Rows are points. To make a cloud, some directions were put in groups of two or more. Within a group, all points are equally far from the middle, so they leave a hole (a ring in 2 directions, a hollow ball in 3). The other directions are filled evenly. Then the cloud was stretched, turned, moved and blurred a little. How many holes are there, and how many directions does each take, smallest first?
In the rows, zero is written as 128.

Cloud (21 x 3):
[[103 180  69]
 [ 98 143 114]
 [ 92  63 165]
 [ 93  55  99]
 [150  84 170]
 [ 84 104  89]
 [165 168 140]
 [109  70  97]
 [136  46 112]
 [154 122 156]
 [140 160 116]
 [117 115 124]
 [ 94  92  92]
 [133 114 191]
 [157 158  77]
 [ 76  64 130]
 [154 155 158]
 [ 44  94 124]
 [122 118  26]
 [ 81 106  45]
 [ 65  83  90]]
Holes: 0

Cloud (31 x 4):
[[132 157 120 190]
 [154 130 147 207]
 [116 193 115 163]
 [ 74 156 152 155]
 [160 173 112 184]
 [ 92 178 179  95]
 [ 76 181 120 118]
 [ 51 108  62 125]
 [169 139 112  63]
 [100 133  98 174]
 [112 114 174  83]
 [136 129  46 148]
 [ 61 177 167 114]
 [118 145 148  50]
 [125  91 148 140]
 [166  90 128 165]
 [ 76 131 186  79]
 [147 127 161 133]
 [ 63  95 134 113]
 [ 53 192 128 171]
 [106 165  38 126]
 [155 138  88  65]
 [ 69 166  71  77]
 [ 90 170  72 102]
 [111  49 144  51]
 [ 97  91 161  53]
 [168 143 177 143]
 [162 166 111  69]
 [ 98 161  69  84]
 [115 161  70 145]
 [139 153 115 194]]
Holes: 0

Cloud (47 x 6):
[[144 152 161 180 122  71]
 [ 88 101 167 112  94 152]
 [121 138 119 117 202 111]
 [ 70  75 119 176 144  85]
 [167 132 228 141  84 130]
 [205 146 170 126 121 137]
 [ 43 159 176 110  99 172]
 [129 106 187 171  45 108]
 [ 76 137 150 171  79 165]
 [135  62 141 127 166 167]
 [111 166 179 163 166 110]
 [159 179  47 175 148 130]
 [103 172 157 171 117 106]
 [132  61 138  73  24 195]
 [131 125  92 174 171 134]
 [ 83 106  46 150  79 130]
 [ 82 120  64 141  40 163]
 [ 72  53 163 143 160 179]
 [ 76  62 155 153  49  85]
 [174 137 129 160  78 148]
 [153  99 158 204 163 197]
 [101 154 129 193  55 112]
 [ 92 152 157 160  98 132]
 [143  55  81 104  96 147]
 [ 94  92 162  94  62 132]
 [174 163 107 124 193 122]
 [174 116 213 144 136 132]
 [ 66 137  79 111  47 151]
 [172 127 133 180  51 133]
 [166  62 167 175  69 146]
 [140 123 199 185 101 147]
 [ 53 103 104 128  88 120]
 [180 179 109 152 141 156]
 [147  91 131 212  48 138]
 [130  99 102 136 112 163]
 [127 118  96 103  94 150]
 [140 174  71 182 123 130]
 [ 41 100 172 103  67 188]
 [173  79 132 111 162 173]
 [ 28 168 109 125 159  91]
 [116  88 118 141  85 119]
 [131  24 167 109 137 144]
 [ 74 144 152 158 142 106]
 [ 84  95 101 129 153 173]
 [174  80 214 176 151 140]
 [140 188  91 120 129 125]
 [160 173 124 140 100 205]]
Holes: 0

Cloud (81 x 8):
[[ 88 131  92  83  99 168 134 150]
 [150  82 104  66 156 123  39  90]
 [159 198 131  66  94 174 125 128]
 [145  95 112 103 214  59 115 143]
 [ 88 145 112 113 173 164 116 186]
 [152 147 141 109  94 218  88  98]
 [130 178 168 106  48 120  54  95]
 [103 178 178 106 130 198 151 177]
 [163 147 173  85  83 186 195  87]
 [177 163 186  84 165 158  99 150]
 [181  89 120  92  52 198 152  74]
 [157 138 100  91 189 105  51 118]
 [173 134 132  24 122  90 139  91]
 [ 66 210 149 142 132 119  35  88]
 [138 129 207  54  99 126 146  90]
 [103 177 156 180 114 160  72  98]
 [ 54 154 101 102  95  70  45 130]
 [ 77 206 148 119  61 152  97  71]
 [193 116 103 137 162 170 161 117]
 [103 111 179 149  47 128 151  79]
 [117 160 185 127  89 131 206 121]
 [139  68 154  76 183 111 148 175]
 [ 52 150 126  81 104 139 172 109]
 [146 115  97 141 128 132 102  21]
 [ 65  92 140 137 173 125 118  75]
 [ 86 151 119 142 122  98 180 137]
 [126 165 170 180 136 181 113 129]
 [ 90 161 160 168  71 135 149 124]
 [198 112 184 117 181 119 133  96]
 [156 109 122  73 104 197 143  48]
 [109 107 162  80 114 199 119  22]
 [135 188 104  45 110  81  73  93]
 [160 129  86 167 107 106  63 156]
 [185 133 173 103 197 105 114  94]
 [147 128 101  45 143 135  82 149]
 [170 159 183 149 141 160  70 150]
 [ 77 159  77  67 108 145 142 134]
 [ 26 161 113  76  89 162 101 114]
 [123 115 168 125 187 110  98 205]
 [136 161 153  66 112  71  86  42]
 [177  91 108  64 130 165 184  95]
 [144 167 169 100 165  73 139  56]
 [141  77  78 107 126 184 114  72]
 [195 128 118 126 130  89 178  83]
 [ 84  70 138  93  64 107 147  88]
 [167  97  98  88  62 148 180 100]
 [ 91  84 129 128 141  54 116  96]
 [150 164 190 148 123 110 200 106]
 [ 86 187 170  93 159 180 127 183]
 [133 173  81  75 107 138 173 156]
 [119 116 108  84  68  81  76 152]
 [112  80 161 100 118 143  75 185]
 [111 117 193 104 209 105 118 143]
 [126 114 137 154 163  89  77 200]
 [115  65 162  75 111 134 182 135]
 [ 90 141 183  70 122  97 187 104]
 [172  74 104 123 141  76 103  61]
 [ 80 144  63 110  77 114 115  96]
 [140  10 123 116 119 151 134 112]
 [128 145  73  77 175 173 149 131]
 [131 200  82 124 180 128 118  69]
 [111 128 195 102 100  86 163 102]
 [151 120 207 130 136 155  67 147]
 [148 170 101  86 177  52  65  93]
 [109 109 173  73 116 191 133  34]
 [189  49 105 156 115  99 125  81]
 [116  44 116 118 160  84  61 109]
 [130  81 105  20 156 109 147  95]
 [215  70 123 150 145 124 154  95]
 [119 205 162 166 169 148 149 122]
 [165 136 187  96 135 200 199 107]
 [103 165  79  68  92  91  77 136]
 [102  82  95 139 101  81 135  84]
 [112 113 145 126 112  81 198 137]
 [150  96  76 172  94 117 124  99]
 [154  89 100  97  69 160 187 139]
 [161 113 153  44  65 118  79  59]
 [ 60 160 130  85 104 158 170 137]
 [ 99 113 181 103  43 171 152  64]
 [155 233 171 118  88 141 152 155]
 [ 80 147 157 178 119 128  42 147]]
Holes: 3 (2, 2, 2)

Cloud (104 x 9):
[[156 128 104 161 201  91 129 177 198]
 [146  92  95  98 192 152 191 101 102]
 [128 170 117 112 152 144 112 233 110]
 [142 121 128  94 153  71 249 105 172]
 [ 89 198 129 100 135  53 176 134  93]
 [154 150  85 161  70 115 176  98 223]
 [102 109  73 163  98 108 150 105 180]
 [ 80  97 107 132 121  83 150 103 176]
 [217 200 100 152 125 129 157 126 124]
 [150  62 205 103 146 117 143 148 150]
 [146  80 164  54 124 158 199 118 184]
 [177  89 172  59 121 100 158 107  96]
 [101  84 135 103 168 136  70  97 149]
 [131 126 126 133  63 101 110  74 145]
 [109 154 162  92 187 137 160 213 150]
 [191 185 135 150  66 139 173 169 175]
 [ 97 164 160  62 114 179 171 105 102]
 [145 168 170  81 154  96 195 108 164]
 [147  93 104 104 186 126  83 174  73]
 [152  85 135  93 167 130  52 181  95]
 [102 137 161  88 209 114  90 173 117]
 [ 88 203 136 132 118 118 144 206  98]
 [ 88 165 130 127  90 188  76 134 133]
 [ 78  71 124 154 144 126 140 104 199]
 [144 106  57  90 169 125 146  67 146]
 [221 203 130 141  84 112 159 168  99]
 [166 177 118  94  92 202 111 171 141]
 [158 172 146 179 125 111 145 226  80]
 [189  86 171 162 109 125 103 204 121]
 [118 183  70  72 133 151 187 188 113]
 [198 192  87 127 140 128 224 188 126]
 [115  64 167  75 146 160 137 183 169]
 [188 143  94  94  50 170 137 139 118]
 [ 59 141 109 120 149 183 187  90 126]
 [144 137 165 139 114 105 193  69 174]
 [156 131 133 146  80 151 246 192 149]
 [ 66 170 130  77 113 133  64 139 124]
 [103 210 172 155  98 160 101 148  79]
 [192 110 114  58 164 158 132 107 134]
 [ 97  71 120  71 143 103 151 171 185]
 [165 122 135  82 185 165 163 154  61]
 [ 99 176  95 174 185 112 150 117 119]
 [105 175  96 163 125 187  87 151 151]
 [212 101 120 154  90 172 163 126 161]
 [107 125 130 175 105  94 121 112 206]
 [108 106 135  70  82 101 138 127 192]
 [ 73  95 173  82 114 149 100 123 153]
 [152 127  99 203 125  94 126 172 168]
 [204  98 171 143 138 114 195 181  94]
 [209 186 100 110 126 148 163 182 205]
 [144 115 203  97 120  63 124 115 147]
 [101 135 146  72 198 104  66 164 109]
 [160 154 207 120  51 111 139 188 116]
 [108  94  92  84 216 145 112 144 180]
 [104 158  86  61 198  93 132 119 171]
 [120 213 124  98  85 162 110 139 161]
 [194 166  97 124 178  48 128 132 109]
 [140 148 150 104 199  72  63 158 130]
 [ 92 112 181 158 148  91 133 121 195]
 [124 159 159  95 162  95 235 187 134]
 [145 196  92 150 135 118 108  88 178]
 [ 75  95 186 114  93 118 130 154 167]
 [149 139 114 153  53 146 178 111 230]
 [209 106  71 123 125  92 199 173 148]
 [161 145  84 132  45 143 209 110 136]
 [132 201 143 177 115 176 144 129 146]
 [169  81 139  69 140 172 222 157 138]
 [117 105 218 125 154  68 113 149 143]
 [176 170 131  95 186  65 183 118  93]
 [ 74 106 158 115  94 110 180 169 115]
 [174 159 130  51 172 137 127 150 168]
 [147 111 103 167 134  50 139 101  92]
 [167 187 137 161  57 120 154 124 167]
 [142 147  64  30 155 135 175 158 141]
 [183  73 190 135 134 122 145 193  72]
 [178 184  47 150 166 106 136 117 170]
 [ 85 152  83  65 204 119 187 121 148]
 [133 212 126 160 110 176 194 104 152]
 [154 162  86  75 205  98 169 171 103]
 [160 116 130 170  84 161 195  75 188]
 [131 186 130  71 135  98 232 112 197]
 [168 115  53 124 126 137 120  71 140]
 [ 87 199 107  91 157  65 145 106 101]
 [192 117  92 147 168  76 210 178 140]
 [144 152 206 101 169  76 183 162  71]
 [218 131 142 165  77 143 183 154 129]
 [174  88 120  84 145  81 171  90  94]
 [111 105 188  94  86 123 163 117 192]
 [119 149  61 113  68 151 186  99 119]
 [127 197 131 156 128 179 151  90 174]
 [137 179 203  79 111  88 112 176 133]
 [111  92 108  52 132  91 134 109 154]
 [152 204  37 148 135 171 200 139 128]
 [190 192 111 157 136 118 145  89 141]
 [128 154 109 168 195  85 195 119 129]
 [120 198 102  56 144  74 174 163 134]
 [ 87 210  87 145 129 121 218 123 145]
 [159  82 128  79 142 152  81 192 144]
 [155 144 129 134  35 142 178  99 149]
 [116  94 165  71 122 124 217 140 100]
 [135 170 168  93  64  74 153 131 156]
 [165 171 126  74 173 168 215 180 128]
 [103 177 130 164 159  90  55 117 119]
 [137 180  80 103  98  83 213 189 195]]
Holes: 3 (2, 3, 3)
